Each row of a before or after table is a point. One or more steps were done to the points. Then noise was added and the rows were shuffled. The steps act on columns, c1 being the first. What was done? A step turns or swaps two columns, mirrors them in a line or flattens them onto one, adds a multiple of one to another, or multiplies or shifts one. Angles are multiples of 10 degrees, from the lower column toward the higher: turns from -170 to 170, lines from 10 to 170 but not 90. Use the fewest steps. Two steps may share a column if one is a turn and the other turns, adds or multiplies; they go together, in the order done. Otherwise the lowest column goes first.

Before (12 x 3):
[[ 0.29 -0.11  0.20]
 [-0.23  0.30 -0.14]
 [ 0.13  0.49  0.19]
 [ 1.28 -0.19  0.14]
 [-0.20 -0.20  0.71]
 [-0.13 -0.17 -0.15]
 [ 0.57 -0.24 -0.11]
 [-0.19 -0.15  0.21]
 [-0.11 -0.20 -0.03]
 [-0.03 -0.04 -0.14]
 [ 0.03 -0.25  0.10]
 [-0.13 -0.10 -0.20]]
After:
[[ 1.28  1.72  0.16]
 [-0.16 -0.31 -0.18]
 [-0.10 -0.36 -0.02]
 [-0.17 -0.45  0.19]
 [-0.22 -0.49  0.73]
 [ 0.12  0.68  0.19]
 [ 0.31  0.35  0.17]
 [-0.04 -0.09 -0.16]
 [-0.28 -0.03 -0.15]
 [ 0.03 -0.17  0.13]
 [-0.12 -0.38 -0.13]
 [ 0.60  0.62 -0.13]]
Steps: add 1.5 times c1 to c2

Before, 10 rows:
[[-0.64 -0.10 -0.71 -0.12  0.27  0.41 -0.28  0.20]
 [-0.30  0.53  0.62  0.21  1.03 -0.24  0.54 -0.29]
 [-0.37  0.72  0.22  0.59  0.66  0.37 -0.05 -0.52]
 [-0.08 -0.17  0.33  0.31  0.34 -0.14  0.07 -0.48]
 [ 0.06 -0.57 -0.26 -0.45  0.71  0.02 -0.36 -0.38]
 [ 0.01 -0.03 -0.23 -0.21  0.59  0.85  0.52  0.14]
 [-0.22 -0.09 -0.47 -0.16  0.54  0.15  0.23 -0.55]
 [ 0.24  0.24  0.11 -0.34 -0.39  0.23  0.16 -0.37]
 [ 0.52  0.02 -0.42  0.02  0.49  0.10 -0.34  0.02]
 [ 0.35 -0.27 -0.64  0.66 -0.27 -0.41  0.04 -0.05]]
After, 10 rows:
[[ 0.15  0.28  0.15  0.37 -0.44 -0.39 -0.05 -0.18]
 [-0.67 -0.12 -0.68  0.08  0.29 -0.18  0.31  0.41]
 [-0.25 -0.09 -0.53  0.17  0.57 -0.48 -0.18 -0.24]
 [-0.30  0.74  0.25 -0.62  0.64 -0.63 -0.07 -0.18]
 [ 0.34 -0.29 -0.63 -0.56 -0.20  0.30 -0.17 -0.29]
 [ 0.49  0.01 -0.43 -0.06  0.45 -0.04  0.34  0.05]
 [ 0.00  0.00 -0.26  0.25  0.60 -0.57 -0.46  0.69]
 [-0.07 -0.17  0.34 -0.28  0.29 -0.23 -0.09 -0.41]
 [ 0.03 -0.57 -0.21  0.38  0.68 -0.25  0.41 -0.28]
 [-0.31  0.53  0.61 -0.13  1.03 -0.02 -0.56 -0.38]]
Steps: turn c4 and c7 by -170 degrees; mirror c6 and c8 in the line at 70 degrees
